Rows are points. Examples show where two turns around zero, p and q, send a point. Write where each new point lands after one turn and then the other. Backwards means that the second turn is done in reverse. Each puzzle has new turns, and all numbers are rounded.
In the rows, 128 means zero.

Turn p:
[103 163  81] => [ 85  82 122]
[100 114  98] => [134  86 138]
[133 103 119] => [152 118 122]
[145 155 152] => [107 162 123]
[ 99  87 141] => [165 118 163]
[188 145 177] => [127 202  99]
Turn q:
[119 127  97] => [150 106 118]
[104 172 113] => [139 134  77]
[ 87 106 101] => [126  76 113]
[175 155 133] => [152 175 139]
[160  66 152] => [109 120 199]
[124 141 172] => [ 92 156 123]
Where do these land?
p, then q: [107 105  96] => [123 113 170]
q, then p: [162 150 145] => [ 88 146 122]
p, then q: [ 62 137 121] => [ 66 119 150]
q, then p: [184 133 119] => [106 177 110]
q, then p: [ 83 120 168] => [128  84 170]
q, then p: [170 123 119] => [119 169 118]

Turn p:
[171 132 114 115 164 126] => [142 132 118  95 127  82]
[ 83 116  96 150  88 105] => [118 135  93 167 155 175]
[117 151 156 124 114 146] => [122 136 162 124 113 149]
[146  94 134 113 136 122] => [115 101 116 128 118 102]
[104 143 151 161 123 146] => [152 131 158 149 122 156]
[140 141 144 135 110 139] => [132 135 137 122 102 142]
[123 140 148 127 133 114] => [122 143 144 141 122 120]
[140 107  82  98 157 125] => [120 112  98  99 165  97]
Turn q:
[111 111 181 126 143 112] => [133 114 162 122  80 116]
[109 122 119 145 119 136] => [110 113 125 144 131 138]
[131 128 131 115 104 163] => [136 123 144 121 150 161]
[119 152 113 137 142 135] => [106 151 124 139 135 128]
[100 122 109 119 120 136] => [ 99 113 124 118 139 139]
[225 104 128 134 141 127] => [212 137 124 140 162  87]
[115 142 131 131 111 110] => [122 129 110 126 108 143]
[114 144 110 117 144 106] => [104 144 109 113 121 113]
Where do these land?
p, then q: [148 160  95 124 112 106] => [107 168 107 111 146 140]
q, then p: [143  85 129 137 133 120] => [125 114 101 148 115 101]
q, then p: [115 110 144 118 125 114] => [104 113 119 133 117 133]
q, then p: [122 169  95 103 134 139] => [127 151 157 105 169 130]
p, then q: [115 112 112 140 107 149] => [128 115 146 134 162 125]
q, then p: [124 169 103 135 109 154] => [162 132 155 106 156 143]
q, then p: [151 145 184  99 143 116] => [ 98 157 136 104  76 131]
p, then q: [123  94 157 142 154 135] => [154  94 125 147 109 110]
p, then q: [111 109 133 153 136 118] => [138 121 125 161 131 113]
